Each row is a point. Before rounding, the points of a table are all equally far from one centre. They may lie mostly on one side of it. Write the centre, to within rounding.

Points (8 x 3)
[[ 7.9 -6.3 -4.8]
 [-6.8 -0.8 -5.1]
 [ 0.8  2.4 -6.3]
 [ 8.8 -3.1 -2.5]
 [-2.8  2.5 -5.5]
 [ 6.1  1.6 -3.4]
 [ 3.8  3.7 -0.1]
 [ 0.4  4.2 -2.9]]
Centre: [ 0.1 -4.6 -0.5]

Points (12 x 9)
[[-2.5 -0.2  6.6  2.5 -1.6 10.2  0.3  2.7  0.5]
 [-0.3 -7.8  3.2 -2.2 -6.8  6.1  4.7  2.1  3.2]
 [ 2.7 -6.4  2.9 -1.2 -1.3  9.2  1.0 -1.1 -5.1]
 [ 0.5 -7.1  1.0  0.6 -4.7 10.5  6.9  1.4 -0.4]
 [ 9.0 -7.0  3.4  1.2 -2.9 10.4  2.2 -1.3 -1.4]
 [-2.7 -4.5  3.8 -3.1 -4.7  6.6  0.3 -1.1  2.2]
 [-3.3  1.2  3.2  4.4 -3.7  6.2  3.7  4.2 -2.2]
 [-1.4 -4.1 -0.6 -1.2 -0.5  9.0 -3.0  0.3 -1.6]
 [-0.3 -9.6  2.7 -0.1 -4.4  3.6  3.0  1.7  3.3]
 [ 0.6 -7.9  1.2 -0.2  0.8 11.2  4.7  0.7  3.1]
 [ 0.8 -4.0  4.6 -5.3 -4.1  8.6  1.4  2.9 -3.9]
 [ 3.4 -3.8  3.0 -5.5 -2.7  9.0 -2.9 -1.2 -0.7]]
Centre: [ 4.4 -1.4  1.5  0.4 -1.6  5.4  2.6  2.7  1.5]

Points (17 x 14)
[[ -2.0  -1.6   0.5  -4.3   2.8  -3.7  -1.9  -0.4  -6.5   1.8   4.7  -1.1
    7.3  -1.2]
 [ -9.8  -1.3  -5.2  -7.7   0.0  -0.1  -7.6   5.5 -10.1   3.2   0.8  -1.3
    0.6  -0.2]
 [ -3.9   3.2  -1.8  -2.5   5.2  -0.2  -8.7   1.5  -5.6   1.4   5.3  -1.5
    3.0   4.7]
 [ -1.9  -1.2  -3.6   0.2   2.2  -1.5  -1.8   2.6  -6.0   3.0   1.7   1.4
    5.5   3.8]
 [ -6.0   3.0   0.0  -3.7   0.1  -1.5  -6.2  -0.2  -9.6   6.2  -2.3   4.4
    2.8  -3.2]
 [-10.3  -1.3  -3.7  -2.2   2.7  -3.9  -4.9   5.3  -9.5   6.8   1.8  -0.5
    4.2   0.0]
 [ -5.1   1.0  -2.2  -5.4  -0.5  -4.8  -4.3   3.3  -7.6   7.2   5.8   0.0
    3.9   1.1]
 [ -8.9   5.7   3.2   0.1   1.4  -1.0  -1.0  -1.6 -10.7   3.7   1.2   2.8
    2.3   0.2]
 [ -0.8   3.0  -5.6  -6.4   0.5  -1.4  -4.3   6.4  -5.2   1.9   1.8   1.4
    3.9  -3.8]
 [ -5.0  -0.2  -3.0  -4.8   1.2  -2.7  -5.1   2.9 -11.3   3.6   5.7  -2.5
    4.2   2.7]
 [ -8.8  -1.0  -5.8  -4.3   0.0  -1.8  -1.7   2.9  -8.5   5.3   4.2   0.8
   -1.4   2.3]
 [ -9.6   1.5  -4.6  -3.9   4.4  -4.7  -3.1   4.0  -9.0   5.5  -0.3   2.7
   -0.7   0.6]
 [ -1.1   3.8  -4.5  -3.5   1.6  -6.3  -3.7   4.8  -6.1   8.6   1.5  -0.7
    3.4   2.0]
 [ -6.2  -4.0  -1.1   4.0   1.7  -1.0  -5.5   2.4 -12.5   3.8   3.6   1.0
    1.1   2.4]
 [ -3.9   1.0  -1.6  -3.3   4.7  -1.3  -4.3   0.5 -11.4   2.5   5.1   0.2
    3.5  -0.6]
 [ -7.9  -3.3  -2.1  -6.3  -0.3  -4.7  -2.5   7.3  -9.4   4.9   0.7  -0.7
    5.2   0.9]
 [ -5.7   1.8  -3.8   1.5   1.3  -2.7  -4.2   0.7  -9.1   5.0  -2.1   1.2
    5.4   2.5]]
Centre: [-4.4  1.0  3.3  0.1 -0.8 -2.6 -3.8  4.8 -4.6  1.2 -1.5 -6.7 -3.8 -2.3]

Points (31 x 24)
[[  5.4   0.7   4.3   1.1 -10.3  -6.5   6.8  -6.1   5.2   1.6  -3.4  -1.7
   -1.3   2.0   4.2   2.0  -4.1  -3.6   0.3  -1.8  -7.4  10.5  -0.7  -3.5]
 [ -0.1   7.9  -0.5   4.5  -8.0  -9.1   3.4  -1.8   0.9   1.3  -2.6   0.5
   -3.5   3.4   1.1   0.8  -3.7  -7.2   1.2  -2.4  -4.8   8.0  -1.6  -4.9]
 [ -1.3   0.9   0.8   1.3  -7.1  -7.7   4.8  -5.5   0.4   7.2  -0.2  -2.7
   -2.0   4.1   0.8  -2.7 -10.3  -5.8  -1.1  -2.3  -5.5   3.3   0.1  -0.6]
 [  0.1   0.2  -3.0   5.2  -8.4  -7.1   4.0  -0.6  -2.7  -0.3   2.5   2.1
   -1.0   4.6  -2.7   1.1  -5.5  -4.3   6.8  -0.8  -2.9   7.5  -3.4  -5.3]
 [ -0.2   0.9  -2.2   2.4  -8.4  -9.7   5.4  -4.9   1.0   4.2  -2.8  -0.7
   -2.4   2.6   4.9   0.1  -8.2  -2.9   1.4  -5.0  -3.9   5.9  -4.5  -1.8]
 [  2.8   0.8   1.3   1.7  -7.4  -9.2   5.6  -5.8  -4.9   4.9  -2.9   2.0
    1.7   5.5   4.0   0.1   0.2  -1.5   5.6  -3.6  -1.1   6.3  -0.6  -5.5]
 [  5.0  -4.9   1.6   5.2  -2.9  -3.0   3.9  -4.9  -4.3   2.7   1.2  -1.1
   -2.6   2.5  -1.9   3.4  -2.7  -5.8   3.8  -5.4  -5.9   9.4  -3.3  -8.1]
 [ -2.2   0.8   1.5   2.2  -9.1  -8.5   3.2  -1.9   1.5   3.7   2.3   1.6
    0.9   4.1   1.8   2.6  -8.5  -3.1   3.3  -2.5  -3.6   5.3  -6.9  -4.9]
 [  1.2  -2.5   2.4   3.4  -8.9  -6.1   4.6  -4.0  -1.8   7.0   0.8   4.6
   -6.0   0.2  -0.8  -3.1  -1.1  -4.8   5.2   0.4  -3.0   5.7  -3.8  -4.2]
 [  2.0  -0.9   0.4   5.8 -10.4  -7.0   6.0  -5.9   0.0   5.2   0.7  -1.4
   -4.5   2.4   2.5  -3.2  -1.5   3.1   5.7   1.3 -10.9   2.9  -4.0  -0.4]
 [  1.7  -2.3  -2.1   3.5 -10.4  -7.2   3.2  -7.4   2.0   5.4  -5.3   2.4
   -1.8   3.4   4.5  -2.5  -2.1  -4.4   2.2  -2.3  -5.4   5.3  -5.4  -3.5]
 [  1.4   0.6   1.9   1.7 -10.3  -6.1   3.7  -4.0  -3.5   0.0   0.3   4.2
   -1.1   5.6  -2.8  -2.1  -3.8  -3.1   5.2  -3.7  -6.1   5.0   0.3   3.1]
 [  4.2   0.1  -0.8   3.0  -7.8  -7.0   2.0  -2.4   5.1   2.0  -0.1   4.2
   -1.4   2.2   4.1   2.4  -1.5  -7.7   1.8   4.1  -4.1   8.9  -5.7  -4.9]
 [  3.5  -2.5   2.7   4.2 -11.1  -5.7   1.6  -4.5   0.0   2.9  -3.6   3.3
   -3.9   5.7   0.1   0.2  -1.8  -5.3   0.8  -3.4  -6.0   5.9  -5.5   0.0]
 [  5.2   1.0   2.9   6.8  -9.2  -4.3   6.8  -4.5  -0.4   2.3  -0.3   4.4
   -1.1   7.4   4.5  -0.1  -2.0  -4.3   5.4   1.8  -4.7   3.4  -3.0  -8.4]
 [ -0.8   1.6   3.1   8.3  -7.3  -8.2   1.3  -6.4   0.8   1.5  -0.5   1.4
   -0.7   0.6  -4.4  -5.1  -5.0  -7.3   0.5   1.1  -6.9   5.1  -4.4   1.0]
 [  1.2  -4.0   2.7   8.4  -8.1  -5.5   9.4  -3.6   0.1   2.9  -0.6  -0.3
    0.8  -1.7   2.5  -1.1  -6.1   3.0   3.1  -1.0  -1.2   8.3  -2.3  -3.5]
 [ -2.3   1.0   0.6   5.3  -6.1  -8.3   7.1  -5.4   3.9   1.1  -0.2   2.0
   -2.3   6.1   3.2   0.3  -8.2  -0.8   2.5  -3.1  -4.9   3.8  -1.5  -2.8]
 [ -0.2  -4.6  -2.1   4.6  -5.8  -5.8   4.8  -0.6  -0.4   4.6  -0.6   2.8
   -1.1   5.1   1.7   3.1  -0.8  -0.4   4.1  -2.4  -6.0   6.7  -4.0  -7.0]
 [  5.4  -1.8   2.4  -2.1 -10.7  -6.3   3.0  -5.4   3.9   4.6  -0.9  -2.0
   -2.5   3.6   1.2   3.2  -4.3  -4.2   5.0  -1.1  -8.6   8.1  -1.2  -4.6]
 [  3.6   1.4   1.6  -0.3  -9.0  -7.6   3.1  -3.7   3.1   5.1  -2.7  -2.3
   -3.4   5.3  -1.1  -2.5  -2.7  -5.6   3.1  -3.4  -9.6   5.6  -3.7  -6.0]
 [  3.6  -3.5   2.9   2.8 -10.6  -7.3   5.0   0.0  -2.4   3.9   1.5   2.4
   -1.4   4.4  -1.7  -1.0  -2.0  -2.5   3.5   0.2  -3.8   6.2   0.9  -5.1]
 [  3.0   4.8   0.4   0.6 -10.0  -7.0   8.0  -3.8   1.4  -3.2  -1.2   4.3
   -4.3   3.3  -0.1  -3.3  -5.5  -4.3   2.9  -0.5  -4.2   3.8  -5.0  -6.4]
 [  0.6  -1.0   2.7   3.3 -10.4  -8.7   2.8  -5.4  -0.2  -0.2  -2.9   0.4
   -1.1   5.8   2.5  -1.0  -2.3  -3.3   5.5  -2.8  -7.9   8.2  -2.8  -4.1]
 [  1.8   2.3   6.1   4.8  -8.1  -3.2   1.9  -3.4   1.6   9.8  -0.7   1.4
   -4.6   3.2  -2.3   1.6  -2.2  -5.3   7.6   3.4  -4.3   5.0  -2.2  -4.1]
 [  4.1  -2.8  -1.6   5.4  -9.0  -4.1   3.2  -3.4  -2.2   5.9  -1.8   4.2
   -1.5   3.5  -0.9   3.6  -0.5  -4.0   5.8  -4.1  -5.2   7.5  -2.7  -4.2]
 [ -0.5  -1.7   1.8   3.3 -13.4  -9.5   0.8  -4.5  -1.5   1.0  -3.4   2.3
    0.2  -0.5  -0.2  -1.0  -1.9  -3.9   3.3   1.5  -3.4   7.6  -1.6  -1.8]
 [  0.4  -2.5  -0.5   6.6  -7.4  -7.0   4.2  -1.8   1.8   6.8  -1.6  -0.2
   -4.7   1.3   1.3   1.0   0.8  -5.4  -1.9   0.2  -1.1   3.1  -1.6  -9.1]
 [ -0.6   0.4  -1.3   3.2  -9.3  -3.3   0.8  -5.4  -1.2  -0.9  -6.3  -0.2
   -4.5   1.9   1.1   1.9  -4.8  -4.5   6.6  -3.9   1.9   6.7  -8.3  -5.5]
 [  0.6   1.4   5.2   4.7  -6.7  -3.8   8.0  -8.6   0.2   5.6   0.1   0.8
   -4.4   5.3   4.0  -1.8  -6.9  -6.0   0.4  -2.5  -6.7   4.0  -3.9  -7.3]
 [  6.6  -0.2   1.8   4.5 -10.1  -8.7   5.8  -4.2  -1.1   6.1  -2.6   5.2
    0.2   1.2   2.4  -1.1   0.2  -0.4   1.9  -2.9  -3.3   5.3  -0.9  -2.0]]
Centre: [ 2.6  2.8  0.5  1.8 -4.2  0.4  2.5 -6.0 -0.4  0.6  0.8 -3.3  0.6  0.1
  0.9  0.3 -1.2 -1.4  1.1  0.9 -2.9  2.6 -3.0 -2.1]

Points (27 x 24)
[[ 4.1 -4.3 -3.6 -2.9  0.4 -2.2  1.6 10.6  2.1  0.0 11.6  0.9  4.2 -0.5
   6.8 -2.3 -0.5 -2.4 -3.2  2.4  6.2 -1.7  4.8  4.1]
 [ 4.8  0.1 -8.7 -1.3  0.5 -7.4 -3.5  7.3  0.2  0.0  7.2  2.3  1.4  1.6
   2.9 -6.2 -1.5 -5.8  1.7  3.2  8.3 -2.7  5.6  1.8]
 [ 4.9 -6.3 -6.3 -3.4  2.0 -6.7 -2.0  4.6 -1.3  0.0  6.4  0.8  5.2  0.2
   3.6  3.5 -3.9 -8.0 -7.5  8.0  4.4 -0.6  1.4 -2.8]
 [ 4.6 -3.0 -3.1 -0.1  1.8 -1.3  0.2 -0.6  1.6  3.6  5.5 -5.3  6.6 -1.8
   2.0 -2.4 -3.8 -1.7 -6.5  6.9  7.9 -3.9  2.6  5.3]
 [ 7.9 -4.4 -3.0 -2.5  3.3 -4.1 -4.4 -1.8 -0.6  0.6  6.7 -4.1  6.7  5.7
   4.5 -3.4 -2.8 -4.2 -0.2  7.4 10.5 -0.3  3.5  2.1]
 [10.4 -4.6 -6.2  0.6 -2.4 -6.3  2.3  5.9  2.3 -1.1  4.0  2.1  0.6  3.0
   3.0 -0.2 -4.3 -4.8 -5.0  5.6  9.1 -3.1 -0.6  2.7]
 [ 9.3 -3.9 -3.1  2.0  6.1 -7.0  3.1  6.3  0.3 -1.9  7.3  0.8  6.2  2.7
   1.5 -1.6 -0.9 -1.7 -3.4  4.4 12.5 -1.3  2.1  2.7]
 [ 7.0 -5.8 -3.5  1.1 -2.1 -5.2  3.7  1.3  0.0 -0.1  6.8  1.7  7.2 -2.4
  -1.3 -4.0 -4.1 -1.2 -3.0  5.3  9.8 -1.4  1.0  2.6]
 [-1.7 -5.5 -2.1  1.7 -0.5 -3.6  1.0  7.8  1.1 -0.2  3.3 -2.4  3.7  2.5
   6.4 -3.7 -6.1 -7.2 -5.5  0.2  4.4 -4.0  1.3  5.9]
 [ 0.7  4.0 -6.0  1.9  1.5 -6.2 -1.6  3.2  0.4 -0.2  4.1 -1.4  7.1  2.1
  -0.3 -0.5 -4.6 -7.1 -1.1  9.4  4.3 -0.3  3.0  0.7]
 [ 2.2 -7.1 -3.9 -0.5  4.2 -5.7 -0.3  4.6  1.5 -1.6 -0.3  2.9  4.2  5.7
   8.7 -8.4 -4.0 -1.7 -3.7 -0.3 10.2 -3.3 -1.3  1.7]
 [ 6.1 -5.7 -1.8  1.7  7.3 -3.3 -2.6  3.7 -2.9 -1.5  7.0  0.5  2.5  0.6
   5.0 -0.4 -5.6 -8.3 -3.9 -0.2 11.7  0.3 -1.0  2.7]
 [ 5.0 -2.5 -6.6  0.2 -1.7 -3.8  1.5  5.5 -3.6 -4.1  6.4 -5.1  3.1  4.4
   1.5  1.4 -2.7 -4.9 -5.8  6.6  4.5 -2.4  5.6 -2.1]
 [ 5.3 -6.9 -3.7 -4.6 -3.1 -7.4  2.9  6.9  4.0 -1.6  1.7  4.0  3.3 -0.6
   3.6 -3.6 -1.7 -1.7 -4.0  6.4  2.2 -2.2  3.3  6.4]
 [ 2.2 -2.0 -3.7  0.8  0.6 -8.2  0.1  9.0  3.2 -0.9  0.9 -0.8  6.8 -2.1
   2.3 -1.3 -3.6 -3.7 -5.7  4.6  8.5 -2.8 -4.7  2.8]
 [ 6.5 -6.4 -6.9 -5.3  2.2 -6.8 -1.0  3.3  1.4 -3.5  7.5  1.6  7.5  0.3
   1.7 -2.6 -5.4  0.9 -3.0  3.5 10.2 -3.4  0.7  1.4]
 [ 4.7 -2.2 -2.6 -4.8  0.8  0.9 -0.2  4.4 -0.1 -4.4  8.5 -0.1  6.6 -0.8
   2.0  0.1 -1.8  0.0 -3.3  6.0  7.3 -5.7  3.3  3.0]
 [ 7.7 -4.9 -1.3 -3.2 -0.7 -6.5  2.4  6.3  4.3 -0.4 11.3  3.1  6.4  0.9
   0.7 -0.6 -2.9 -1.5 -5.1  7.8  3.0 -1.5  4.6  1.4]
 [ 3.0 -5.1 -2.4  3.9  5.9 -3.5 -0.3  3.3  3.9  2.1  9.0 -0.8  3.3 -3.0
   1.8  4.1 -7.4 -0.8 -8.1  2.1  9.0  2.3  6.0  0.3]
 [ 6.6 -6.1 -5.5 -7.5 -1.6 -1.1  4.3  2.3  4.1 -6.6  5.3  4.0  0.5  1.3
   3.5 -0.1  0.5 -0.9 -2.2  0.6  8.6  0.8  2.2  0.8]
 [ 8.5 -2.3 -7.2 -1.2 -0.9 -6.5 -0.5  4.4  1.4 -1.4  7.6  2.3  7.9  3.0
   2.6 -6.1 -0.5 -3.1 -5.8 -1.9  7.5 -3.0 -0.3 -5.1]
 [ 6.5 -2.1 -2.7 -2.1 -5.9 -5.7  3.4  3.0  1.8  2.9  4.9  2.4  4.8  1.1
  -1.3 -7.1 -3.8 -5.7 -3.2 -0.2  7.1 -1.5  2.3  1.3]
 [ 4.3 -2.3 -1.8 -0.4  1.4 -3.9 -0.4  4.3  0.3  7.7  2.9  2.6  8.3  4.2
   0.7 -2.4 -1.0 -5.8 -5.2  5.8  5.9 -6.5  3.5 -2.0]
 [ 2.7  0.9 -1.9  1.0  2.2 -0.6 -0.1  4.2 -0.8 -1.4  6.7 -0.2  5.8  4.9
   4.3 -0.1 -5.8 -6.9 -3.2  7.7  9.2 -2.1  1.0 -2.2]
 [ 2.6 -7.9 -4.3 -4.7  5.7 -5.2 -0.5  3.9  4.5  1.5 12.5  2.2 -1.1  1.7
   1.3 -6.5 -4.3 -4.8 -1.5  5.3  5.0  2.9  4.4  2.0]
 [ 5.0  1.6 -1.8 -1.6  2.3 -6.3 -0.1  6.0  8.0  2.5  6.8 -1.7  0.0 -2.8
   6.6 -6.4  2.4 -3.3 -6.0  2.9  8.5 -2.7 -1.7  1.1]
 [ 3.9  0.1 -6.9 -2.2  2.7 -5.2  2.0  1.4  6.6 -0.7 11.2 -0.2  5.2  4.6
  -1.2 -0.6 -3.0 -2.6 -8.1  1.5  4.3 -3.3  5.0  4.7]]
Centre: [ 2.6 -3.1 -1.4  0.4  2.4 -5.6 -2.3  1.6  0.9  0.7  4.0  0.4  0.5  3.1
  2.3 -0.1  0.1  0.8 -2.3  0.5  2.4  1.3  0.4  0.3]
